Rows are points. A path goes straight from each point to the next, and from the last back to the first. The post is the endless flat space through its rows: a point in 2 columns, a line in 3, a plane in 4, and so on, so that a path can go around it. Count how often the path circles the post. Going back the other way cancels.

Post (2 x 3):
[[  6  19  61]
 [ 13  26 -47]]
Path (20 x 3):
[[-21   1 -12]
 [ 16  -6 -18]
 [ 32 -54  46]
 [ -9   0   0]
 [-29  32 -43]
 [-15  68  73]
 [ 32  55  -4]
 [ 59  25  34]
 [ 35  -7  12]
 [  4 -53  12]
 [-62  -3   0]
 [-11  47 -59]
 [ 19  95   6]
 [ 36  30 -27]
 [ 37 -11  23]
 [ 18 -39 -22]
 [ 47  -2   2]
 [ 25  34  28]
 [  0  88 -35]
 [-60  58 -66]]
Times around: 1

Post, 10 rows:
[[-42  22   6  17   4  58  21  54  27 -47 -47]
 [  1  42 -15 -69  71 -25  25 -24 -18  84 -15]
 [ 11  46  31  -8  52 -26 -57 -13 -84  58 -31]
 [  4  62 -37 -12  54 -81 -44 -21 -31  26 -36]
 [-44  17   7  80  49  47  61   1   8 -56  -4]
 [ 14  48 -32 -30  -9 -32 -48 -40 -56  65  35]
 [-42  31  64  12 -35 -12  58  -4 -15 -70 -13]
 [-36  32  23  15  33  65   6 -45  14 -93 -39]
 [-32  29  30   3  57  24   0  29   3 -86  28]
 [ 16  51  30 -13  42 -59 -50 -29  19  95   0]]
Path:
[[ -7  -7 -22 -34  17   1  -8  -9 -59 -23  -5]
 [-24  16  38   3  29 -11 -27  -6  36  42 -29]
 [-40  36  25  -7  43  26  35 -54  19  62 -31]
 [-40  47  56  -2  27 -22  18  -6 -14  20 -23]
 [-61  -7  40  12  10   1 -14  -4  -4  30  16]
 [-25   9  22 -18  58  11  50 -11 -11  -2 -12]
 [ 20  24   8 -36  36 -36  -6 -22 -46 -58 -70]
 [  7  43  -5   1  11  10   7 -20 -24 -43  -6]
 [ -6  66  14 -32  36   3  12 -21 -19  39 -26]
 [-14  72 -18 -47  11 -18 -29   4 -58  33  24]
 [-64  31  35  -5  45   9 -37  -9 -57  -9  -4]
 [-18  22  48  -5   6 -19 -15 -33 -52   2 -26]
 [ 18 -15  -2  33  -6   0  42 -24 -24 -24  -7]
 [  2  37  12  17  22  10 -21  -3   1 -12 -29]
 [ 29  85   8   1  80 -71  17  14  16  26 -17]
 [ 13  33  56  23  24 -16  -7 -17  14 -28 -16]]
Times around: 1

Post:
[[-24  11 -31 -34 -28 -44 -26  74 -67 -41 -40  18  22 -14  60   7  27  48]
 [  4  -3 -26 -17 -18 -22  20 -50 -19 -20   5 -42  -8 -68   2  -6  21 -23]
 [  4  19  24 -25  34  34   4  67   0  31  35  -4  10 -29 -25 -19   9 -71]
 [  2  -7 -30  12   7 -17   0 -37   3 -69  45 -53 -18  -4  23   3 -12 -16]
 [ 13   7  28  -4  20  54 -17  30  22  46   1  20  41 -26  10   5 -30 -10]
 [-14   5 -62  37  16  -6  -4  43 -72   5 -37  26   8   6  19   3  32  48]
 [ 10  16  27 -29  46  12  17   8  38  44  21  12 -24  -8 -22 -48 -29  12]
 [-18 -14 -64 -34  11 -44 -30  58 -47  -9 -11   4  59 -15 -15  12  11  56]
 [  0   8  24  -6  57  -6  16  32  62  92  25  12  45  25  23 -49  25  -2]
 [ -1 -21  -8  -9   1 -46  -7 -51 -89 -43  29 -25  -6 -33  18  -6 -34 -39]
 [ 44 -28  37   8 -19 -16  32 -49 -64 -56  -2 -72   6 -10 -20  -5 -16  -1]
 [ 19  20  23   5  95  -5   9  41  37  24 -10  10  32 -46   8 -34  -5 -13]
 [-32  -2 -50 -33   5 -48  -6  40 -40 -10 -77  -9  18  24  19  48   4  25]
 [ 21 -10 -17 -25  -7  11  40 -55 -37 -67  14  -3  21 -18  -8 -32 -15 -54]
 [-25   0 -16 -22  30 -21   0  34 -51 -13  -5  54  20   2  28  63  51  53]
 [  5 -18  -7 -35  32  31 -13 -59 -47 -50  17 -54 -12 -17  33 -30  19 -19]
 [  0   3  -8 -23  50  32  59  45 -12  30  36 -18  25 -42  30 -16 -28  -5]]
Path, 15 rows:
[[ 10  45 -10  -5  33  13  33  25  15 -20  40 -49   8 -17  18   7   9 -32]
 [ 18  15 -11   6   9 -11  -8  42  -6   2  16   3  17 -17 -21  -5  11  16]
 [ 32 -18   0 -57  24  39   9  25 -28  25  37   0  -3 -30  22   5  38 -23]
 [ 13 -10 -15 -33  28 -44  10  -3  31  21  -1  24  35   8  22 -20 -12   3]
 [ 31   0   3 -20  -7  17  17  19 -19  12  -5 -32  26 -19 -12 -10   2  -3]
 [ 49 -20  13 -42  22   2  -7  12  33  43 -35  -8 -26  26  -6 -62   0  40]
 [ 19 -34  20  -5  -3  -1  17  44 -50 -21  -3 -17  14  -8 -14  -8  49 -16]
 [-61  -9 -22 -30 -16 -34  31   6  17  34   9 -40  -2 -44  28 -38 -20 -10]
 [-36  17 -50 -15  10 -13  -8  28 -17 -26 -40  -4  21 -40  23  27 -13   4]
 [ -9  25 -41  -2   4  -7  26   6 -12  15  43 -12  -5  24 -16 -56  19 -19]
 [ 38  10 -29   6   0  26  22  18 -60  11  14  -6   7  33 -15   9   7  -5]
 [ 58  -3  10 -11  30 -11  10 -14   0 -11   7 -39  -4 -28  47 -30 -23  -2]
 [ 10  28 -14 -56 -14 -37  -7 -14 -59   0  41  -9  -2  11  -6 -35  -9  -2]
 [-37  45 -21   2   5  -6  18  42 -27 -10  19 -21   3 -18  36 -13  18 -10]
 [-17  17  -6 -30   4   1   2   2  -7 -40 -16  14   7  26 -17 -10   0 -54]]
Times around: 1

Post, 17 rows:
[[ -9  58  13  21 -12 -38   5  23  -6 -22  28  27   3  21  -3  21  13 -53]
 [ -2  42  26  13  12  42  -1   7  34   5  41  26 -29  -4 -27   9  -6 -21]
 [-14  18   1   4 -23  37  34  20  20 -24 -22 -20   0 -52  24 -15  21 -59]
 [  2  15 -10 -12  20  24  13  27  29 -38  34 -27  35  28  20 -23   6 -10]
 [-11  62 -13 -23  37  -9 -17  -7  31  49 -28  34  -9 -53   4 -73  -3 -15]
 [-32  23  12 -34   4 -36   8  -4  16  32  32  50 -14 -28  34  -9  26 -17]
 [-26  37   7  -6  10  23   0  27  19 -11  -6   9 -48   7  17  -6  38  -5]
 [ -9  25 -51 -18 -47  30   7  26   1  27  11  22 -15  15  12  41   0 -38]
 [-15  22  13 -37  44 -22 -10  18   1  -9 -34 -10  63   5 -40  13 -13  28]
 [ 13 -24 -10 -64  56   7 -22  -6 -11 -51  -1   8  16 -48 -34  -6 -12 -32]
 [  8  26  14  -7 -25 -12 -24 -10   9 -24   0  21  22  13  27  -1  15   8]
 [ 19 -46 -11 -30  -3   5 -30  48  11 -37   8   4  12  -3 -22  -6 -49  -3]
 [ 17 -11  14 -59 -21 -46  34   5  10  -1 -28  -4 -17  50   5 -25 -22  12]
 [  6  25 -35   6  57  -3   8  11  31 -11  -6   2   2  -5   0  18 -16  10]
 [-37  -2 -72  -4 -18 -65  55  -2  20  95   6 -22 -12  29 -75 -54  22 -15]
 [-26  15  12   6   3  26  16  13 -35 -14  -1 -41 -15 -18  15  -2   7 -27]
 [-14 -24  -1 -15 -53  -3  48  27 -32 -50   3  30  -7  67  -2  14 -18   3]]
Path, 15 rows:
[[-10   7 -15 -45 -21 -18  39  69   9 -32 -33 -10  12 -24 -32  -4 -27 -60]
 [ -7  18 -27 -10   7 -25  16  24  39 -16  16   8  -8  33   0 -14 -15 -19]
 [-41 -16  -4 -39  25 -23   7  18  19  29  14  -1 -10 -11  19 -38 -16 -17]
 [ 14 -65 -27 -29  13 -22  21  43  20  17  23  -5   7   0  14 -17 -16 -39]
 [ 29  12  -4 -62  19   7 -33  23 -30  32  -9 -27  30 -25  -9  22  19 -17]
 [ 24  -8 -50  11 -57 -61  11  28 -20  25  -5   8 -12 -26   3 -51 -42 -30]
 [-17  64  -2  11  -9  25 -17  28  53  36   0 -22 -34  -8  -9 -18 -14  26]
 [-20   2  10 -25   6   5  -3  -8 -29 -43 -44 -24 -10  -6  23 -59 -10   1]
 [-19  27 -18  -2  -6  11 -11  12  27  35  -1   3  14 -30  -1 -11 -34 -23]
 [-23  38 -15 -15 -24 -15  39   8  11 -24 -17 -26  47  53 -10  -1  22 -22]
 [-43  13 -59   6  25 -21  29  -5  -7  22  -9  -3   1  35   4   1  13 -23]
 [ -8  -8   8  -7  10  -3  91 -31   8   6  53  -5  -2  41   8   9  17 -30]
 [-56  19  37 -44  -3 -31  11  44 -31   8 -24  28   9 -17 -30  -9  34 -22]
 [ 10   6  -3  24 -66  -6  40  10  16  20 -13 -30   5 -13   0 -45 -12 -21]
 [-15  -7  -8  -1 -31  13  19  -6 -16  10   6  -1 -20 -24   3  16 -21   9]]
Times around: 2

Post, 17 rows:
[[ 27   7  40 -11  11   0  22  19 -28  21  -3   3  -2  19   5   3  -6  -9]
 [  1   1  26  14  -5 -52  16 -91 -34 -13 -28  16   3 -14   5 -48  -6 -32]
 [-12  14  30 -15 -29 -15  37   1 -19   3  -3 -21 -15 -20  26 -24  30 -30]
 [  7 -16 -15  29   6  23  39   6  13 -26  14  37  -1  -9 -37  15  -7 -20]
 [ -1  -2  25  -8 -19 -10  -2  10  12   5  12  -3  23  14 -10  12 -16 -17]
 [-26 -11   3  10   1  18  33  -8 -12  23  14 -15  26  -8  19 -22   2  29]
 [ 14   9  28 -24   8  13  -7 -12 -20  -9 -18 -20 -18  -9 -40 -35  14  23]
 [-45  40  11  46   2 -42   3 -29 -16 -32   0  24  11 -46  11   8  -4  -1]
 [ 19  -6  40 -12 -16  -3  -6 -11 -25 -26  21 -23 -21   1  15  28  -8  -2]
 [  8 -15   9 -30   2   0  28   8 -34  -8  -3  -5  52  11  -4   3 -15   4]
 [ -4  -9 -19 -30  -1 -13  20 -13  -1  24 -10  34  25 -14  16  16 -11   7]
 [ 32  13 -19 -21  33  14 -13   9 -18  19 -10  28  27 -43   5 -21 -70 -18]
 [  7  -3  20 -19 -12 -10   5  25 -14 -15  66   9  -6  14   7   7  12 -27]
 [ 27 -14 -19  -6 -31   6  -1  27 -30   4   8   2 -17  17 -34   1  -7  -9]
 [  1 -13   8  17   7  25 -11  -4 -14 -18 -30  89  49 -29  12   5 -49 -16]
 [  3   5 -15 -24  15  -5  -8  28  -4 -13  -4 -12  22  18  35   5 -14   5]
 [ -9  -1  15  12   2  12  26  -2 -13  43 -16 -47  25 -28  13   6  95 -11]]
Path, 22 rows:
[[ 15  14  -6  13  16  10   9  12 -19  16 -11  11   1 -57  -5 -10 -16   3]
 [ 15 -29  37 -23 -28 -13  41   9  -2  -1  -6  -8 -33  38  12  30 -32   4]
 [-32 -24   5 -14 -23 -16  -3 -13 -17   9  19 -19  20  26 -21   7 -11 -16]
 [-19  12  -1  -6  10  10 -18 -12 -10  10  -1   6  30   3   2   6 -26  -6]
 [-10  25  12  -6 -40   4  20 -11 -27 -25  12  -5   3   5  16 -25   2 -16]
 [ 38 -14 -10   6 -33   1  -8 -13   6  14  36   0  46 -17 -13  13 -46 -10]
 [ 47 -12  48  13  26  -2  22  -7 -27  -1  -4  26  15  -6  -6  12  14  -6]
 [  2  12  32  11   1   4 -17  17  -5 -15 -26 -15  19 -30  45  -3  -6  -9]
 [  2   5  28 -11 -29 -18  22 -14   0 -14  10  14  14  -4  16   8  11  -7]
 [ 15  21  35  30  12 -48  24   2 -39 -11 -19   6  27  17  38  18 -28  -2]
 [-23  -7  11  12  -5 -30  19  -8   2   0  -4   9  22   3  43  -6  18 -19]
 [  2   7  10 -29  18   4  -9  11 -17 -23  -7  29 -11 -35   5 -15 -14 -15]
 [  2 -21  23 -43 -18  24   3 -15 -21 -17   5  19  -5 -21 -38  14 -11 -10]
 [-23  14 -12   6  32   5  31  -1   3  18  -4   6 -18 -16  10  30  15 -21]
 [ -2 -10  11  -2  14  -1 -13 -12 -20  15 -15 -13 -20 -15  19   1  46 -17]
 [-10   5   7  14  -8  24  25  19  18 -16  -3 -17 -31 -25  -6 -47   7 -14]
 [ 19 -15  23 -18 -39 -14  -4  -4  -3  -5  18  20   4 -23  11   7 -24  10]
 [ 10 -13 -21  -7 -24 -16  15 -22 -19 -13   0  14  30   6  11   3 -17  -6]
 [ -1  21  25 -15  -3  -3  17   1  15  -4   0  33 -26 -17  15  11  14 -31]
 [-10  -3  10 -33   4  30 -10  -4 -18 -18 -29  42   1  17  23   6  -5 -10]
 [ 17   7  26 -15 -24   0  28  -2 -27  31  14   7  21  -5  -2  -9 -17 -30]
 [ 15 -17  12  16   4  -6  30 -15  -8  -3  -2   2  20  30  11  10 -10  12]]
Times around: 1

Post (17 x 18):
[[ 34  12   9   0  -4  10 -28  18 -23 -37  -1   7 -14   6 -15  31 -44   1]
 [ 29 -26  -7  -9 -38 -16 -49 -11 -10  11 -10  31 -14  43 -34 -19 -11  -1]
 [ -4  21  -3 -31  -1 -27  46 -26 -32  15  -4  44  -1  20 -18  43  21  37]
 [-24 -14  -7 -10  36  -5  41 -31 -15   3 -25 -18  15  24 -26  22  39   7]
 [-15   0  33  13  19 -22 -10 -33 -14 -24  38  38 -11  -4 -11 -46 -16 -17]
 [ 22  10 -20   8  41  -4  24  -1  44  25 -26 -28   6   0  11  47  26 -15]
 [ 19 -29  10 -31   8  -5 -58  -7  -9  -5  32  16   3 -23 -12  23 -18  42]
 [-10  -1  -9 -22  29  11 -22  33  14  10  33 -18 -23   2  -4 -18  -7 -20]
 [ 20 -33  15  25  27  -3  31  -9 -28 -36   7  -4 -37  18 -29  41 -12  41]
 [ -8  37 -20 -18 -25 -14  17  -2   5  25  34  -7  -5  -2  22 -44 -31  18]
 [ 26  17  17  -9   4   8 -17  -1  51  41 -32 -14  21  10 -45  21 -26  21]
 [  7 -13  32   7 -12 -31  16   2  -8  -9 -11  46  17  28  -6   2  -5  25]
 [ -8   8   2 -55   1  40  19   4  15  -3  26  10  -3  10   5  46 -15  12]
 [ 43  30  25  16 -31  18  -8  14 -10 -10  31  25  -7  -3   0 -50  12   1]
 [ 20 -18  37   3   3 -32  -5 -15 -24  32 -14 -19  16  20 -25   7  18 -22]
 [  2   1 -11  22  34  13  -1  15  -7  28  17   4  -5 -64   7   1 -42  -3]
 [ -9  -6 -26 -24  -8 -28  49 -10  -8  16  28 -17 -12 -32 -44  21  31 -19]]
Path (29 x 18):
[[  7 -21  47 -11  29   7 -25 -14  23  19   2   0  28  30 -95 -19  53 -17]
 [  7  27 -10 -24 -24  17  -1 -11  -7 -27  10  33 -16 -10 -82 -75 -25 -40]
 [-27   2 -11   0   4 -22  31 -24   6  21  -4  26   2 -35  11 -32  -1  39]
 [  8  10   8  16  14 -15 -35 -32 -23 -41   9 -27 -33 -12 -42 -24  -5  39]
 [ 28 -19   1  12 -33  23 -25 -10  12  -9  29   2 -14  -7 -35 -14 -25  13]
 [ 22  -2  51  -7  23  26 -46   2 -39  13  30   5  33 -45 -42 -10  24 -21]
 [  1 -63   5 -29  43  27 -28  26  -4  21 -24  18  30  33 -28  14   6   0]
 [ 21 -15  25 -31  21  18 -43  12  38  -2 -27  10  30   9   2 -16  -2   4]
 [ 18  -8  29  18  -3   1  13  18  23   6  13   5 -14 -36 -49 -12  35 -26]
 [-16  -1  22  -2  27 -20  21 -20  -8  10  44  -4 -32  -7 -45  -2   5  47]
 [ 42  72  -3   2  -6  33  65   9 -38  16  46  -4 -36 -13 -11  57  -6  23]
 [ 20  16  -2 -42  25 -26 -12 -18 -17   5  22  19  12  52  21  14  -1  11]
 [ 16  -7  -2   6  53  -2 -27  21 -21 -13  15 -16  43  -2  34  35 -37  56]
 [ 18   7 -34  -6  -4  61  22  35 -51   8   9   9  -8 -27 -33 -24 -46  11]
 [ 53   1  31 -10  38   6 -27  15  53   2  18   5 -21 -27 -26 -12   5  12]
 [ 10  12  25   7  33  17   8  15  41   8  -3 -55  41 -59  42 -15 -13 -13]
 [-18 -15  70 -18  10 -34  21 -35 -12 -22   0  35   3  49  -4  10  44  16]
 [ 11  -3  29  15   2  -1  19  24   5 -12  48 -18 -22   0 -12   1   8  23]
 [ 24  48 -24  -5  32  28   3  12 -25  13 -18 -10  21 -46  -9  70 -25   1]
 [  0   9   6 -14  15  10  59  10   1   7  26  38 -22  13 -17   4 -16  12]
 [ 12  44  -9 -10 -47  -3  39  -9  57  26 -40  17 -13  11 -41 -44 -62   8]
 [-38  21  22  -9  17  68  38   7  -2 -55  -5  -1  -7  -5 -22  32 -39  58]
 [-11 -18   5  10  12  -4  37 -12 -45  21   6  -3   6  12 -23 -16  43  66]
 [ 10  19  19 -30  18 -35 -38   0  82  -2  30  38  -8  33 -42  31 -43  11]
 [ 20  -4  16 -20  24  23  -2   0  -5  16  11 -33  19  28 -43   0 -24  59]
 [-21   6  36 -38  57 -63   4 -12  37  27   1  -2   6  29 -21   9  -8  22]
 [ 16   3   5  40  -7 -16   0 -20  -6 -36 -23  -9 -27  17 -15  -8 -54 -45]
 [ 21  26  33 -22 -41   3 -34 -34  -6  38  35 -22  10 -49 -26  44 -21  -3]
 [ 16 -32 -12  32 -23  36 -38  12  35  -8  44 -30 -25  19 -33 -32 -52  35]]
Times around: 5

Post:
[[-14  13  37 -10   5  29  -5  16  11   1  -7   3  21 -13   0  -3 -26   4]
 [ -1 -12  11  13 -19  55  19   6  15 -26   0 -15  10  27  56 -62  23  -1]
 [  0 -10  15  -6  -6 -12  20  15  -5 -50  13  17  -8 -30 -13 -14   8   6]
 [-44 -15  -3 -28 -37  26  -6  16 -35 -32  17   6  23   6  37 -20 -10 -33]
 [  0   1  44 -14 -11  76 -11   1 -30 -29  10   5   4  29  20 -35  25 -12]
 [ 12   5   8 -28 -36 -32 -19  -1  17 -10   7   1   0 -22 -10  10 -11  -1]
 [ 20  -7 -53 -26  20 -15   7  -7  -6  33  17  -5  11  15 -14   9 -15  21]
 [ -5 -21 -46  12 -10  13 -12   0  31  19  33  -5   6 -38 -27  19 -10   1]
 [ -9 -29  40 -22 -27  16  22 -17  10 -18  -7 -19  -9 -17 -12   8   6  13]
 [-36  21  14   4 -14  42  -8  -1 -30 -47   7 -16   1  28  42 -24  27   5]
 [ -4 -19   4   4 -44  42  -6  33 -31  -5 -16  -5  -8  38  33 -26  -6  12]
 [-16  -2   8 -48  -6 -11 -16  12  34 -27 -15   7 -26  -1 -22  17  13   0]
 [ 18 -19 -38  29   2 -25   6  -5  17  36  11   3  13  10 -21  29 -10 -29]
 [ -8 -57  -1  12  28 -24 -11   0   6  13  31  11 -11 -10   0  10   5   9]
 [  3   0   1 -25  -3  -3 -14  18   5 -21 -13 -25 -18 -35   7   2  22 -21]
 [-14 -16 -34   4  12 -13 -14 -32  -5  29 -10  16  -1 -24 -19 -10  -8 -10]
 [ 17 -27 -34   5  14  -4 -16 -19   1 -19   0  -4  -4 -17 -13  16 -43 -11]]
Path, 26 rows:
[[-48 -28 -10 -13  24  14   8  13 -10 -19  -8   0   8  26  17 -40  42  25]
 [ 57 -28   2  32 -49   2   0 -11  16  29  -9   5  21 -27 -24  31 -52 -17]
 [ 11  10  -3  20  -1  15  -7  -5   6 -24  -2   3  -6  14  16  -7 -22   4]
 [ 38   5  31 -18 -45  17   6  -4  39  61  -6 -39   9  29 -12   9 -13 -43]
 [-21 -60 -14  24 -44   4 -15  36  -6 -11  31   0   0 -42 -31  27 -41  20]
 [  4 -19  44  16 -43  37  22 -12  47  11   1 -11  28  11  28 -60  32  25]
 [-10 -41 -49  11 -43  28 -40  41  41 -14  20   4  10  22  45  -9 -15 -20]
 [-36 -27 -42  37 -36  22  34 -18  28 -58 -37  -7 -16 -32  52 -28  -5 -33]
 [  6  24  13  37  -4 -38   5 -23  16 -54  36  21  11 -29  15 -41 -49  -5]
 [-38  31  18 -95  20 -28  15  42 -37 -59 -25 -33  11  15  43 -58  18  28]
 [ -2 -45  -3 -19 -57 -32   3  31  25  16  -4  35  25 -27 -52  31 -71  -6]
 [  5 -31 -37 -33 -55 -42   3   0 -22 -86 -19  11 -23 -51   9  17  -6 -47]
 [ 10 -45 -31   4 -11  18  39 -13  40  33 -25 -43 -17   8  26  -1  -9 -27]
 [ 14 -16 -26   0  -2 -33   4  13  14  -3  28  -1  -4  -8 -37  20  -3 -14]
 [-52 -22 -42  15 -41   1  35  24   8 -89   0 -36  22 -26  20 -22   6 -26]
 [-55 -12  -1  -1  17  17  -4 -35  16  -4  10  -4   8 -24  13 -13  40  18]
 [ 36 -14 -11 -41  -3 -25  -9  18 -25  18 -23   2 -41   8  14  40  15 -19]
 [  9  10 -11 -37 -36 -30  -6  -1   3  22  46  -3  31   8  32  17   8   6]
 [  5  11   8 -29 -55  -8  15   4 -40 -13  10  26 -18   2 -15   3  23 -16]
 [-44  -5  41 -13 -49  54   8  24 -15  26  -4 -27   3   6   9 -34 -11  18]
 [ 27 -48  -6  23 -17   5  30 -22  26  47  13 -32  13  24 -30 -24  -5  66]
 [ 36  16 -13 -54  23  35 -42 -10  16  -3  -2 -17  42 -54  -9 -13  -1  -9]
 [  4  -9 -19 -22 -18 -21 -19 -22 -21 -72  28  22  15 -18   6  40 -34 -41]
 [ -3   6 -12  24   4 -12  31  11 -28  36 -37   6  -3  23  -4  32 -13 -28]
 [-82   3  -2  -3  -1 -19  -9  21  13  14   9  -1 -19 -36  11 -18  29 -33]
 [ -6  41 -48 -73  22 -38 -49  18 -21 -29  14 -41   9 -27  22 -14  -2 -17]]
Times around: 5
